Each row is a point. A path goes straight from each point to the next, and from the last back to the first. The post is the endless flat space through its rows: a point in 2 columns, a line in 3, a plane in 4, and so on, so that a path can go around it. How many times does the path go around the post? Going back the other way cancels.

Post (1 x 2)
array([[6, 2]])
Path (17 x 2)
array([[ 29,  27],
       [-11,  25],
       [-30, -21],
       [-14,   4],
       [-22,  36],
       [-22,  -4],
       [ -1, -29],
       [ 47, -28],
       [ 49,  -9],
       [ 23, -37],
       [ 42, -14],
       [ 33,  17],
       [-25,  29],
       [-22,   7],
       [ -1,  42],
       [ 31,   9],
       [ 44,   3]])
Times around: 1

Post (7 x 8)
array([[-12,  -3, -11,  17,  15,   9, -36,  24],
       [ -3,   0, -14,  -3, -24,  30,  -5, -46],
       [ -6,  25,  24, -14, -28,  58,  22, -42],
       [-19,  -4, -18,  26,  -7, -24,  -1,  35],
       [-40, -22,   2,  -4,  28, -10, -20,  17],
       [-15,  14, -14,  -6,   7,  28,  23,  -8],
       [ 17, -45,  21,  21,  53, -13, -55,  -8]])
Path (19 x 8)
array([[  0, -18,   0,  10,  15,  47,  21,  -6],
       [-18,  -6,  17,   0,  24,  19, -29,  27],
       [ -3,  56,  17,  -8, -27,  36, -12,  31],
       [-12,  15,   4, -24,  29,  30,  18, -15],
       [-48,  26,  47, -24, -20,  37,  -3,  60],
       [ 19, -33, -22,  30,  24,  14, -18,   6],
       [ -4, -56,  -8, -14,  25,  -8,   6,  -8],
       [-46, -28,   9, -40,  17, -22,  -3,  17],
       [-19,  -1, -23,  19,   6, -32, -47,  19],
       [-34,  10, -25,   3,  17,  16, -20,  -6],
       [-29,  10,  35, -18,   7,  -8,   0, -31],
       [-24,   4,  33, -18,   9,  -3, -16,   9],
       [-20, -21, -11, -21,  17,  14, -13,  -7],
       [  0, -12, -11,  12, -18,  23,  -2,  24],
       [  1,   9,  -8, -21,  10,  26,  -5,  13],
       [-19,   2,   6, -17,   5,  26, -25,  -8],
       [  0, -26,   7,  -6,   1,  32,   0,  -2],
       [ 20, -11, -10,  49,   7,  34,  -4,   6],
       [-43,  -4,  14,  21,  -2, -21,  38,  23]])
Times around: 0
